Each row is a point. The points of each table are mixes of a few directions, plus a little noise. How many directions does each table use, and how many do they share? Where both have some left over, give the other angles between the two spaces (their principal angles), to ten degrees, smallest first.

First (7 x 3)
[[ 31  78 112]
 [-44   5  -3]
 [ 43 -29 -29]
 [-31  -9 -20]
 [ 20 -40 -49]
 [ -8   6   7]
 [-11 -11 -18]]
Second (6 x 3)
[[ 17 -38 -47]
 [ 21 -46 -57]
 [-25  55  70]
 [ -4   9  10]
 [ 13 -29 -35]
 [-22  47  60]]
Directions: first 2, second 1, shared 1

First (8 x 6)
[[ -33    9   28  -31   20  -11]
 [ -65   -2   13  -48   20  -49]
 [ -36   -7    2   44  -23   15]
 [  11    5   -4  -50    3  -27]
 [  64   20    9   22  -41   60]
 [ -48  -21   15   63   67    7]
 [  31   15  -28  -14 -121   12]
 [  77  -18  -33   13   70   -7]]
Second (8 x 6)
[[  15   19  -19   75  -23  -25]
 [  -4   -9    9  -49   12    9]
 [  -4   -5    6  -27    8    8]
 [  10   17  -15   92  -22  -18]
 [ -12   -6    0   45   -1   18]
 [ -30  -37   31 -112   40   52]
 [   6   -7   11 -119   17   -4]
 [  21   26  -26   92  -32  -37]]
Directions: first 4, second 2, shared 1; angles 50

First (9 x 8)
[[ 49  -4 -27  10  43  14 -16 -10]
 [-54  -2  12   8 -49 -23   2   4]
 [ 60   7 -37 -21  55  20  11  -5]
 [-14   8 -50 -21 -14 -17  22   0]
 [ 11   5 -29 -11  10  -2   9  -2]
 [ 18  12   7 -34  20  17  29   9]
 [-69 -13  89  38 -62 -11 -25   8]
 [  1 -30  96  77   1  15 -73  -7]
 [  1  17 -65 -45   1 -12  41   2]]
Second (10 x 8)
[[ -13    9   -6   -6   13   19   26    7]
 [  64    3  -37  -45   11  -24   -8  -12]
 [-121   14   40   53   15   73   69   35]
 [  71    6  -44  -54   15  -24   -3  -12]
 [  73  -22   -3  -11  -31  -63  -78  -28]
 [   8  -15   19   18  -25  -26  -44  -10]
 [ -36  -12   37   41  -23    0  -24    1]
 [  -6    7   -8   -9   13   14   22    6]
 [ -26   16  -12  -10   26   35   52   16]
 [ -15   -7   18   21  -13   -4  -15   -1]]
Directions: first 3, second 2, shared 1; angles 60

First (9 x 9)
[[ 52   6 -20 -31  -4 -17  21  29   8]
 [-91 -29  15  97   1  49 -20  37  18]
 [ 60 -20  23 -51  16  11  -7  -4  11]
 [ 22   9 -16  -9 -14  11  -9   1 -25]
 [ 34  42   3 -72  22 -91  59 -27  46]
 [-56 -68 -19  81 -20  26 -31  15 -42]
 [-52 -16  -6  54 -16  30 -28  -7 -32]
 [-20  29  36 -40  28 -56  27 -61  35]
 [ 50  47 -16 -30 -15  36 -11  16 -17]]
Second (10 x 9)
[[  47   32  -19  -44   -9  -17    9  -10  -16]
 [ -82  -56   34   77   17   29  -16   17   27]
 [  68   46  -28  -63  -14  -24   13  -14  -23]
 [ -19  -13    8   18    4    7   -4    4    6]
 [ -16  -11    6   14    3    6   -3    3    5]
 [ -19  -13    8   18    4    7   -4    4    6]
 [  92   62  -37  -86  -19  -33   18  -19  -31]
 [ -20  -13    8   18    4    7   -4    4    7]
 [  70   48  -29  -66  -15  -25   14  -15  -23]
 [-121  -82   49  113   25   43  -24   25   40]]
Directions: first 5, second 1, shared 1

First (10 x 11)
[[ 15 -59 -48  23  26 -60 -70   0  -4   8  13]
 [  9 -33 -27  13  14 -34 -40   0  -3   4   8]
 [  6 -24 -19  10  10 -24 -28   0  -1   3   5]
 [ 13 -53 -42  20  22 -53 -62   0  -4   7  11]
 [ 19 -75 -61  29  32 -75 -89  -1  -4   9  16]
 [-15  60  49 -23 -25  60  71   0   4  -7 -13]
 [-24  96  78 -37 -41  96 113   1   6 -12 -21]
 [  2  -8  -6   3   3  -7  -9   0  -1   1   1]
 [-11  41  33 -16 -18  41  49   0   2  -5  -9]
 [-13  55  44 -21 -24  56  65   1   4  -6 -11]]
Second (9 x 11)
[[ -15  -41   25    8  -78  -35  -59    3    3   45   27]
 [  32   20  -23  -18   23   47    6   42  -20  -41  -10]
 [ -70  -41   97   55  -67  -67   13 -100   67  121   44]
 [  32    3   20   -5  -31   67   -8   52   -8   -2   21]
 [  -8   13    9    7   25    3   34  -23   13    3   -4]
 [   9   27  -25   -8   54   15   34    0   -6  -35  -23]
 [  11    4  -59  -25   26  -24  -29   23  -33  -48  -28]
 [ -14   -6   -6    2    3  -31   -5  -20    2    5   -6]
 [  22   23  -35  -17   43   25   15   24  -19  -46  -22]]
Directions: first 1, second 3, shared 0; angles 40

First (8 x 14)
[[ -65   95   22   32   -4   24 -101   41   30    0  -13  -31    1   17]
 [  20  -62   14  -26   28  -28   25  -43   -3   23   10  -77  -17   24]
 [  18    5  -35  -23   17   16 -100   36    6   41    9  -46  -27  -20]
 [  27  -39  -10  -47   -2  -35   59   -2  -25  -24   26  -20  -12   23]
 [  53   48   -7   26   -5   22   96  -18  -18  -11  -32  121   86  -55]
 [  15  -53   18   10   -3  -17   72    8  -30  -19    7   21    8   -6]
 [ -19  -43    1   11    6    1  -46    8    7   18    8  -33  -38   -2]
 [ -50   53   -4   18  -38   14   -5  -29   35  -27  -16   65    2   15]]
Second (9 x 14)
[[-17  31  38  20  29 -27 -23  48  18  40  20 -12  18  16]
 [-19  13  22  -1  35 -16 -19  -4 -16   4   4   0  46  38]
 [  1   5   5  22 -46  43   6  44  14 -24 -18 -63 -70 -48]
 [ 51 -30 -55  10   9 -93  -7 -98 -25 -22  39  85  21  28]
 [-10  39  43  53 -14  -6 -22  97  39  27  16 -66 -56 -32]
 [  5 -40 -41 -61  -3  39  35 -78 -29 -25 -29  49  35  11]
 [ -2  -5  -3  23 -14   8 -20 -31 -43 -77 -17 -48 -11  12]
 [-19 -26 -16 -96   1  90  64  -7  21  53 -40  54  34 -17]
 [ 10  14   8  29   2 -37 -13  27  20  22  25   1 -17  -7]]
Directions: first 6, second 4, shared 1; angles 60, 70, 90

First (11 x 18)
[[  -2    7  -12    1   -8   -9   -5    0   20   16   12   -6   -9   -5
   -23   -1  -15   -8]
 [  -2   16  -26    3  -17  -19  -10   -1   44   35   26  -13  -20  -10
   -50   -2  -31  -18]
 [  -3   17  -27    2  -18  -20  -11   -1   47   38   28  -14  -22  -11
   -53   -2  -34  -19]
 [  -4   28  -45    4  -31  -33  -18   -2   78   62   46  -22  -34  -17
   -89   -3  -56  -32]
 [   2   -9   15   -1   10   11    6    1  -26  -21  -15    8   12    6
    29    1   19   11]
 [  -4   25  -41    3  -27  -30  -16   -2   69   56   41  -19  -32  -16
   -79   -3  -50  -28]
 [   3  -21   34   -3   24   25   14    2  -59  -47  -35   17   26   14
    67    2   43   24]
 [   6  -38   61   -6   42   46   24    3 -106  -85  -63   31   47   24
   121    4   75   43]
 [   0    4   -6    0   -4   -4   -2    0   11    9    7   -3   -5   -2
   -12   -1   -8   -4]
 [   4  -29   46   -4   32   34   18    2  -80  -64  -48   23   36   19
    91    3   57   33]
 [   0    1   -1    0   -1    0    0    0    2    1    1   -1   -1   -1
    -2    0   -2    0]]
Second (9 x 18)
[[ 95  23  89  40   6 -23  -9 -69  21  12 -26 -72 -25  62  -2   3  27  23]
 [-11  -4   9 -15  33 -24 -42  16 -14  -2 -50  40  -9  36  38 -32   1  -3]
 [-38   4 -49 -46   6 -47 -48  32 -31  44   0  49 -15 -23 -42 -18 -39 -33]
 [ 13 -19  33   3  10  35  29  -7 -67 -50 -17   2  33  -5  51  17  44  23]
 [ -9  -1 -29   4   6  19  -5  18   4 -26 -13  34   6 -14  22 -24 -12 -26]
 [-83 -20 -52   8 -38  60  72  36  84  -7  76 -20  21 -35 -12  38  -8  31]
 [-22   7 -39   6 -31   6  20   8  57  26  52 -20  -7 -27 -51  15 -27  -7]
 [ 40   8  13   9   9  -6 -17 -15 -31 -14 -25   8  -3   0  10 -16   2 -21]
 [ 16   2  24  -6  -1 -18  -2 -16 -24  17   1 -20  -3   7 -15  15  11  14]]
Directions: first 1, second 5, shared 1
